Each wall is flat, endless, passes through zero and stands at right angles to its row. A trip goes straight from one point to another. List the walls that it crosses, first one first.

Walls:
(1): [ 0.04 -0.05 -0.01]
(2): [-0.59 -0.41  0.00]
(3): [ 0.34  0.03 -0.03]
(4): [ 0.04 -0.28  0.14]
(5): [0.20 0.06 0.16]
Trips:
[ 0.39 -0.52 -0.07] to [-0.08 -0.16 -0.13] => 2, 5, 3
[-0.21  0.15 -0.20] to [ 0.26  0.50 -0.73] => 2, 3
[-0.31  0.07 -0.09] to [-0.25  0.02  0.21] => 4
[ 0.19  0.20 -0.67] to [0.24 0.07 0.22] => 5, 4
[ 0.32 -0.21  0.11] to [-0.08 -0.16  0.37] => 2, 3
[-0.08  0.00 -0.58] to [ 0.06 -0.33 -0.60] => 3, 4
[-0.06 -0.18  0.05] to [ 0.44 -0.06  0.06] => 5, 3, 2
[ 0.28  0.30 -0.10] to [0.02 0.04 0.40] => 4, 3
[0.27 0.26 0.01] to [ 0.27 -0.06  0.13] => 1, 4

Walls:
(1): [-0.20  0.37 -0.33 -0.05 -0.19 -0.07  0.32 -0.03 -0.33 -0.01  0.47]
(2): [-0.19 -0.01 -0.25  0.16 -0.39  0.28 -0.03 -0.19 -0.17  0.06  0.30]
(3): [-0.08  0.12  0.27  0.46 -0.05 -0.16  0.12  0.15 -0.02 -0.05  0.25]
(4): [ 0.01 -0.13 -0.36 -0.10 -0.08 -0.32 -0.20  0.35 -0.03  0.04  0.15]
(5): [-0.20  0.55  0.25 -0.34  0.19  0.29 -0.18  0.26  0.11  0.16  0.30]
(6): [-0.04  0.19  0.31  0.07 -0.09  0.06  0.14 -0.64  0.19  0.46  0.44]
(7): [ 0.18 -0.35 -0.50 -0.10 -0.04 -0.40  0.23 -0.03 -0.23 -0.62  0.58]
(8): [ 0.03 -0.10  0.10  0.09 -0.42  0.67  0.07 -0.04 -0.24  0.33 -0.03]
(9): [-0.15  0.16 -0.39 -0.44  0.10 -0.28  0.17  0.45 -0.01 -0.05  0.20]
(10): [ 0.03 -0.28  0.01 -0.27 -0.02  0.33 -0.05 -0.26  0.28 -0.16 -0.45]
Trips:
[-0.11 -0.05 -0.09  0.13 -0.03 -0.27  0.25  0.21 -0.15  0.07  0.24] to [-0.16  0.10  0.46  0.61 -0.02  0.09 -0.57 -0.14 -0.03  0.25  0.44] => 6, 5, 9, 8, 7, 4, 1
[ 0.51  0.07  0.43 -0.04  0.28 -0.13 -0.25 -0.12 -0.05  0.25  0.28] to [-0.41 -0.13 -0.14 -0.16  0.01  0.32 -0.64 -0.07  0.25  0.28  0.28] => 3, 8, 4, 2, 10
[ 0.06  0.16 -0.35 -0.09 -0.37 -0.23  0.12  0.03  0.51  0.44  0.09] to [-0.39  0.23 -0.16 -0.19  0.13 -0.42 -0.13 -0.15  0.01 -0.20  0.08] => 7, 2, 6
